Each row of a before or after table is a point. One or more steps were done to the points. Then noise was added and the rows were shuffled. The steps act on columns, c1 being the first. What was done? A step turns or swaps two columns, mirrors them in a line or flattens them onto one, adds a multiple of one to another, or multiplies or shifts one. Angles are multiples of 10 degrees, from the lower column toward the higher: turns from -170 to 170, lines from 10 to 170 but not 90. Use the fewest steps. Two steps may share a column if one is a turn and the other turns, adds or multiplies; they go together, in the order done. Otherwise the lowest column goes first.
In the rows, 128 means zero.

Before, 13 rows:
[[180 159]
 [185 130]
 [193 180]
 [145 124]
 [ 89 190]
 [159 188]
 [137 105]
 [101 116]
 [107 114]
 [ 89 188]
 [190 149]
 [102  88]
 [155 183]]
After:
[[ 61 122]
 [100 133]
 [156 129]
 [176 131]
 [ 84 123]
 [ 66 126]
 [ 81 124]
 [219 130]
 [171 129]
 [139 128]
 [228 131]
 [212 128]
 [227 123]]
Steps: multiply c1 by 1.6; multiply c2 by 0

Before, 9 rows:
[[105 148  53 112]
 [141 137 107 166]
 [123 192 100 143]
 [110 139 139 119]
 [165 204 105 172]
 [ 66 150 146 166]
 [185 189  72  98]
 [182 169  86 114]
 [ 43  33 149 191]]
After, 9 rows:
[[ 91 125  86 174]
 [ 73 179 108 118]
 [154  51 150  28]
 [153  71  51 123]
 [149 165 146  59]
 [ 95 115 106 107]
 [121 164 101 113]
 [147 148 143 118]
 [105 130  73 187]]
Steps: turn c1 and c4 by 140 degrees; add 1 times c3 to c2

Before, 13 rows:
[[142 151 108 136 133 120 125 132]
 [125 113 142 121 119  83 114 112]
 [114 129 143 168 110 115 156 125]
 [114 134 149 123 119 105 138 132]
 [119 143 145 123 113 102 146 118]
 [147 133 114 126 132 120 132 138]
 [132 132 122 142 126 121 113  98]
 [129 131 127 129 123 101 162 146]
 [149 142 108 127 113 133 126 128]
 [133 131 149 121 101 106 123 137]
 [115 148 152 141 125 119 132 130]
 [ 88 129 145 138 105 116 132 118]
 [102 121 145 122 138 129 155 111]]
After, 13 rows:
[[  8 129 108 141 105 126 131 119]
 [ 50 121 117 121 138 116 155 111]
 [ 87 135  97 121 118 133 137 132]
 [192 142 147 127 113 137 126 128]
 [170 151 138 138 134 146 126 132]
 [184 133 133 125 132 144 132 138]
 [143 132  99 119 100 132 123 137]
 [140 132 128 146 127 137 114  98]
 [ 89 148 104 145 125 120 133 131]
 [ 85 129 108 180 111 127 156 125]
 [118 113  88 119 119 153 114 112]
 [101 143  98 121 113 137 146 118]
 [131 130 111 129 123 149 162 145]]
Steps: multiply c1 by 3; turn c3 and c6 by -140 degrees; multiply c4 by 1.3

Before (8 x 12):
[[123 124 121 136 128 112 103 131 130 107 172 111]
 [103 136 138 146 139 147 145 117 146 133 125 155]
 [136 131 151 111 106 125 105 109 126 104 172 134]
 [110  97 125 169  95 124 141 118 136 117 115 146]
 [134 117 123 126 113 139 102 139 167  88 111  98]
 [123 125 130 148 142 146 155 126 116 136 151 115]
 [106 109 136 120 133 144 135 157 123 118 116 135]
 [158 133 132 129 114 113 159 139 147 127 135 135]]
After:
[[107  95 123 168 105 104 143 120 133  96 125 148]
 [122 133 118 141 137 116 106 132 131  66 167 105]
 [158 150 132 129 129 110 156 142 135 127 134 133]
 [136 142 151 106 114 115 107 108 126  56 169 134]
 [104 140 139 145 127 144 145 121 138 140 125 153]
 [108 109 138 123 125 143 132 156 128  99 121 136]
 [132 103 124 126 105 126 103 143 146   7 116  97]
 [124 140 129 149 130 154 156 128 123 154 153 113]]
Steps: turn c2 and c11 by -20 degrees; add 0.3 times c7 to c2; turn c5 and c6 by 40 degrees; multiply c9 by 0.4; multiply c10 by 3

Before, 14 rows:
[[ 91 161  62 153 152  85 189 181 199 100 204 185 143 183  97 153 144 122]
 [103  59  94 155 181 157 168 111 197  79 183 174 172 147 200 183 145 210]
 [145 116 164  86  72  70 214 166 134  87  86 115 177 112  98  97 171  93]
 [108 156  48  80 212 101 192 146 201 205 184  66 128 175 123 149 110 112]
 [170  82  81 120 196 191 107  80 182 106 163  67  86 196 105 191  48  72]
 [107  83 136  69  72  79 132 137  90 144 153 123 160  90 136 181  56 175]
 [162  54 116  80  76  84 137 101  90 178 155 146  71 155  87 123 174 147]
 [125  94 156  44 201  68 103 126 116 135  88 149  96 160 154 186 158 147]
 [111 156  49  71  66 131 101 104 133 106  63 179  94 119 159 112 105 117]
 [216 120  72  97 158 172 163 113 153 155 113 102 133 142 111 207  87 150]
 [135 165 181  82 100 181 163  88 208  65 107 186 202  97 180 133  39 115]
 [147  86 119  78 106 185 127 189 185 130 123 176 148 195 200  87 179  78]
 [131  91 162 130 123 153 171 137 112 108 161 111 120 187 119 104  51 144]
 [145 102 118 150 190 127 131 141 152 165 188 111  66 150 176 181 172 146]]
After:
[[172  81  82 122 196 218  79  77 186 153 203  67  87 165 101  87  48  70]
 [105 153  52  80 212 106  87 148 197 121 220  63 124 147 124 224 112 110]
 [113 156  49  72  67 136 153 101 130 136 101 177  97  90 158  99 100 119]
 [ 90 157  64 151 152  80  83 181 200  70 242 182 137 155  97 128 144 121]
 [105  86 135  69  75  97  76 140  88 148 191 122 162  57 132 133  55 174]
 [134 167 177  82 101 204 106  87 205  75 148 186 202  70 182  90  38 111]
 [162  54 111  82  73  76 132 101  97 142 194 148  76 125  89 177 173 143]
 [101  57  94 156 182 147  63 107 194  89 226 174 174 118 204  95 143 206]
 [215 117  74  98 157 186  42 112 153 137 152  98 135 109 113 157  84 152]
 [132  88 162 129 120 174 137 140 112  79 200 111 119 154 116 135  55 147]
 [146  86 120  79 105 167 169 193 184 115 164 183 152 164 204 135 181  79]
 [141 106 118 146 187 108  78 141 152 160 228 112  69 126 176 152 175 144]
 [127  94 158  43 204  57  86 126 117 167 130 152  96 132 153 115 157 145]
 [146 116 168  85  71  57 126 166 137  29 128 117 179  82  93 139 172  94]]
Steps: add -0.3 times c17 to c6; turn c7 and c16 by 110 degrees; turn c10 and c16 by 60 degrees; shift c11 by 40; shift c14 by -30
